Each row of a before or after table is a point. One or more steps were done to the points. Then noise was added and the rows were shuffled. The steps act on how far a point lies along the listed directions, d1 being the first. Name the steps. A step turns or swaps two directions, mirrors them in a line or flattens them onto one, adds a multiple of one to another, or multiplies one. Angles are multiples of 10 degrees, from the lower direction toward the higher: turns from -170 to 170, lines from 10 to 170 but not 90. Use the fewest steps. Two steps may share a direction if one is a turn and the other turns, adds or multiplies; they go together, in the order done. Otherwise the lowest direction goes first.

Directions:
(1): [ -1 -51  -1]
(2): [ 40   0 -32]
Before (11 x 3):
[[ 43   7 -27]
 [-36 -13  47]
 [-30   9  22]
 [-13  -9  10]
 [-19  29  35]
 [ 28  32 -14]
 [-10  80  32]
 [  4  70  -9]
 [ -5   2  -5]
 [ 30 -31 -24]
 [ 25   3 -28]]
After (11 x 3):
[[  7  32 -13]
 [ -6  40  14]
 [ -5 -54  19]
 [-55  15  64]
 [ 19  49  -6]
 [-50  43  33]
 [ -5  -3  -4]
 [-22 -28  13]
 [ -2 -19  -1]
 [ 39  17 -26]
 [-25 -18  40]]
Steps: turn d1 and d2 by 60 degrees

Directions:
(1): [-45   5   7  25 -60   3  -1 -24]
(2): [ 55  22   8  -2 -37   4 -46  -3]
(3): [ 13   3 -37  42  24  30  -6 -46]
Before, 10 rows:
[[ 49  18  43 -76 -15 -32 -34  76]
 [ -6  14 -11  23 -85  15 -32 -23]
 [-27 -13  23 -19  -3   5  28   2]
 [ -2 -15 -24   2  48  22  22 -21]
 [-34  23  -3  18 -48  -5 -12  -8]
 [-10  15  31 -24 -66  -7 -16  29]
 [ 62  19 -15  19   5  17 -39 -10]
 [  7  23 -35  25  13  24  41 -17]
 [-18 -13  13 -51 -10 -31   9  31]
 [ -3  -5  -6  23 -36   4 -21  -7]]
After, 10 rows:
[[   4  -14  -31    6   54   29   21  -32]
 [  67   18  -25   28   10   26  -41  -19]
 [ -13    7   14   -6 -103   -2  -25    5]
 [  -9  -10    6    9  -45   -8  -18    9]
 [ -43   21   11   -1  -64  -18  -12   17]
 [   5   25  -34   25   10   25   40  -18]
 [ -15  -12   12  -47  -12  -30    6   32]
 [  54   24   25  -55   -1  -14  -38   56]
 [ -15   12   41  -34  -72  -21  -13   43]
 [ -31  -12   25  -24   -5    1   29   10]]
Steps: add -0.7 times d1 to d3

Directions:
(1): [ -8  17 -70 -43 -18  -4  -5  23 -21  45  -5   7]
(2): [-24  29 -25  18 -17  64  -2   7  34 -27 -38 -19]
(3): [  3  19  -7  29  19  -5  28  38 -48  -8  17 -63]
(4): [-30  33   9  19 -74 -21  17 -22 -22 -14  23  14]
Before:
[[ 14  -5  -9 -27  -6 -31  14   2 -37   9   3  -1]
 [ 22 -17   4  -1  16 -27  22  -3 -40  19   9 -10]
 [-14  21  12  46  -8  32  12  -6  -4 -29 -11 -21]
 [ 38 -50  18 -19  28 -68   0 -10 -32  46  36  47]
 [ 18 -41  56 -39  -6 -72 -10 -51   6  -4  39  45]
 [  7  24  30  16 -10  -9   9   1  -8  10  -1 -10]
 [-10  17 -32  -6  19  25  -4  30 -19  16  -4  -2]
 [  4  -1   1  -1   9 -29  15  -4 -44   0  17  -4]
 [  5 -17 -26 -24  87  42 -54  46  35  16 -18 -25]
 [-13  26 -23  16   3   0   3  17   3   0  -8 -12]
 [-29   3 -53   3 -14  20  -1  17   1   3 -38   3]
 [  1  14   2   8  20  45   6 -28  53 -17 -27  16]
 [ 42 -24  28  -5  47  -2  -2  18   4  -1 -10 -13]
 [ -1 -30  20 -59 -25   6 -44 -71  89  -1 -49 121]]
After (14 x 12):
[[ -26   67  -37   54   12   78   42   58  -11  -62  -49 -105]
 [ -11    7   29   18  -13  -15    3  -13  -26   -6   26   24]
 [ -13   -4   98   57   21  -18  -15  -12    9  -52   44  -14]
 [  29  -18   47   10   16   12   -6   -7   33  -27  -18   12]
 [ -18   -4   -1   27  -16  -39   20    3  -44   -2   11   -4]
 [  19   16    8   21   54   -1   34    9  -17   -5    9  -39]
 [   3  -14    5   -9  -20    7    1  -39   19    3  -26   35]
 [ -23    1  -15   24  -34   68  -10  -27   68  -22  -45   43]
 [  15   15    4  -19    3   -4   -8    4    6   36  -19   10]
 [ -20   17  -49  -27   -4   75  -20    1   67  -29  -54  -20]
 [  -6   -5  -15  -19   -7    4  -10  -22   11   -3  -17   40]
 [  21  -17   -8  -10   40  -22   -5   11  -36   35    8    0]
 [  -2   10    4   10    3  -38    0    2  -11   13   17   13]
 [  -2    6   -8  -18  -37    4    0  -26    5  -14  -20   26]]
Steps: swap d1 and d4; turn d2 and d3 by 130 degrees

Directions:
(1): [ -7 -28 -10  17 -24 -49  24  -8 -21  41 -28  35  13  32  55 -34 -32  19]
(2): [-13  33  26   2  31 -23 -13 -40  42  19 -11 -45 -11  49  11  -4 -27 -53]
(3): [ -9 -18  26  17  17  -6  -9 -39 -71  21   1 -31   5  21 -63   7 -15  37]
(4): [ -8 -12   6  -5   8  -1  63   7  16   4  17 -11 -60 -44 -16  -2 -70   6]
Before (10 x 18):
[[  -6  -12   25   14   15  -15   47  -23  -40   28   -1  -14  -18   -3
    -4    4  -21   17]
 [   9   30  -26  -23  -38   16 -109    6   11  -32   -1    8   72   31
    12   29  111    2]
 [ -19   -4  -26   -8   25  -10    1   -3  -13   22  -19   31   18   28
    36   -7    9    0]
 [ -17   38   38   -2   52    7  -13  -20   56    1   -3  -69  -40   28
    -9   13  -29  -58]
 [   6    9    4   11  -21  -26   24  -19   29   15  -10   -6  -19   18
    31  -44  -33  -32]
 [  18    1  -30    3  -25  -14   -8   -7  -13   -7  -11   11   39    7
    33  -19   32   15]
 [  27   -2   -2    2   -9  -15   -8   17    3   -4  -12   23   18   -2
    29   -6   47   11]
 [  14   55   10  -30   52   88  -31    7   74  -76   54  -67  -22  -40
   -68   55   30  -39]
 [ -25   36   18    9   51  -46    0  -37   57   16  -15  -52  -32   57
     1   18  -72  -61]
 [  10  -14   16   11   -7   -3   -6  -23  -62   -6    1  -13   26   21
   -43   -8  -18   26]]
After (10 x 18):
[[ 14  -6 -32  -3 -19 -14  19   2  -9  -2  -5   5  12 -12  24 -20   2  18]
 [-15  46  36   0  47   7 -31 -17  50   0  -7 -68 -28  37  -8  12 -12 -60]
 [  8 -14  11   5  -5   0  -1 -22 -56  -9   2 -16  19  16 -47  -9 -27  31]
 [ 24  -6   0   3  -5 -15  16  20   6  -1   0  20  -1 -20  21  -5  17  12]
 [-20  40  18  14  48 -46 -25 -41  49  15 -22 -48 -13  79   2  20 -46 -61]
 [  8  11   5  17 -21 -28  14 -21  25  16 -12  -3  -7  28  39 -44 -17 -33]
 [ 17  59  11 -37  48  88 -38   7  75 -72  57 -64 -13 -33 -66  55  39 -43]
 [  1  12 -18 -29 -24  21 -21  17  35 -28  19  -7 -12 -25 -11  21  13  12]
 [-16  -5 -26  -7  28 -12  19  -3 -12  24 -14  26   5  16  31  -7  -5   2]
 [  0 -10  18  13  18 -12  20 -23 -45  21  -7  -9   2  14   0   6   6  14]]
Steps: multiply d4 by 0

Directions:
(1): [-40  20 -21  55 -25  20  12 -17  37 -19   4  -8 -38 -10 -13  64 -29  -6
  60 -11  32 -28 -24  11 -16  51 -22  24  -8 -24  41 -10]
(2): [ -3  41  20 -29  -3  39  30  31 -16  14 -25 -18 -15 -18  44  -7 -24   7
 -15  53 -28  -5  24   5 -28  12   0 -41  14 -65  33 -68]
(3): [ 43  29  22  26  15 -32  15 -30 -50   1 -73   4 -27 -30 -18 -14  -4  17
  -4 -10  20 -31  27   0 -46 -19 -59   7 -53  13   3  15]
(4): [  2 -37  51 -37  46   5   2  -4  19 -43  24 -20  19 -31 -13  -9 -58 -10
 -64 -46  34  -5 -25  33 -16   6  -2  21 -10 -34  34   7]
(5): [-15  24  33  32  28  -6  -5   1 -29  -8  12   1  17 -68  63  40  26 -41
  10 -11  -1  18 -19  34  67  -2 -21 -37 -27 -10 -34   8]
Before (11 x 32):
[[  4  -4 -29  18 -23  -2  14 -14  -4   7 -10   5 -17  40 -29   0   7  16
   35  13  12 -10   1 -24 -11   3 -22  19  -1  25   2  10]
 [ 18 -28  -5 -12  -2  -8  -4  -3  11   9  -1   8  10  33 -22 -17  20  11
   -1 -11  -7   4  13 -20  -5  -7   5   5   1  25  -8  31]
 [ 20 -29  20  -7  27 -19  -6 -12  13 -12   5  -4  -4   0 -28 -17 -11   0
  -38 -31  23  -7 -12   4 -37  -4  -8  38  -5  21  16  16]
 [ 10  28 -12  17  -6  -7  -2  -5 -20   6 -39  10 -28   7  -4  14  -3  10
   17  -4  -1 -11   4   1 -24   3 -23   7 -13  12  -3  -4]
 [-20  39  35  31   4  15  13   4   2  -7  -8 -13 -16 -41  64  55 -15 -27
   22   0   0  -6  -1  31  11  23 -14 -24 -13 -53  17 -31]
 [ -1   5  23 -23  10   9   0  14   4 -12 -10  -7   7 -22  23  -1  -9  -7
  -31  11  -3  -9  -4  15  -2   1  12 -12   6 -18   6 -13]
 [ 22  23  -4   9  -9  -8   7  -3 -32  24 -60  12 -28   3 -16  -7   0  16
    6  14  -3 -20  30 -30 -47 -18 -30 -11 -13  -2   3 -19]
 [-13  23 -32  15 -40  30  12   6  17  19 -16  -3 -29  30   7  25   0  11
   50  32 -11 -21  -9  -8 -29  27   1  -1   9 -24  20 -25]
 [ 25  31   8   6   3  -8  -4   8 -41  26 -34   5  -5  -5  28 -16  39   6
   11  32 -28   8  22   2   5 -16  -9 -30  -1  10 -24   3]
 [ 10   7  -8  -4  -2  -6   2   4 -16  18 -20   2  -3   6  -1 -27   8   7
    8   3 -10   1  20 -11   5 -19  -9  -9 -16  26 -29   2]
 [-24   7  -5  71  -8  -7  -1 -10   5  -2  11  -2 -18 -11  12  57  21  -8
   65 -15  14  -8 -21  14  35  32 -29   7 -21  16 -12   8]]
After:
[[  -2   -8   -8  -22   -4   11   -3    5   18  -12   -1   -5  -16   30
   -18    5  -33   12  -11  -16    3   -5  -12    6  -36   16    8   24
    18   -8   22  -11]
 [  11  -18   12   12   10   -4    4  -30   16  -28  -14   -9  -19   -3
   -37   17  -39    6    1  -42   44  -37  -32   18  -51   14  -29   45
   -36  -14   32   24]
 [   3  -12   -7   12   -4  -22  -23   -6    9   -8   -4   11    8    0
    -7    5   24   -6   -2  -10    6   -8   -7   -1   16  -10   11   14
    -2   39  -25   33]
 [ -13   16  -23    6  -19   10   -3   26    7   31   17    4   -8   19
    34    8   44  -10   23   39  -35   18    2  -15   13    4   25  -20
    35   11  -12  -29]
 [ -15  -16    9  -38   14   22    1   26   15    0   31  -10   21   -1
    21  -20  -16  -12  -21   -5  -12   18   -7    9   30   -4   22  -19
    11  -11  -13  -15]
 [   6  -39   29  -43   29    9  -18   12   16  -15   38  -10   28    5
     0  -24   -8   -5  -41  -14   -2   20  -20   24   12   -1   32    3
    22   -6    2   19]
 [ -13   -1   20  -24    8   30    7   31    6   13   25   -4   23  -10
    54   11   23  -20   -6   20  -34   25    0    6   39   10   20  -46
    16  -30   -9  -14]
 [  42  -11   -8   39  -16  -45   -1  -57   16  -13  -60    4  -46   39
   -85   -7  -33   35   16  -53   51  -52   23  -18  -93   -4  -39   77
   -39   36   30   43]
 [  34   21    6   16  -11    1   44  -17  -11    1  -82  -22  -69   21
   -56  -14  -58   61   13   12   26  -63   36  -11 -120   27  -61   36
   -27  -21   70  -35]
 [  -9   -2    9  -19    3   30   27   10    4  -10    8  -13   -5    9
     6    2  -31    3   -4   19    9   -5  -11    5   -7   15  -12   -5
     8  -33   28  -26]
 [ -22  -50   -3  -31    5   14  -23   14   42  -12   45    6   19   25
   -25    3  -23  -11  -24  -27    9   10  -27  -12    4    2   34   13
    33   -9    8   -1]]
Steps: add 1.5 times d1 to d5; turn d3 and d5 by -130 degrees; multiply d2 by 1.3; turn d2 and d4 by 160 degrees
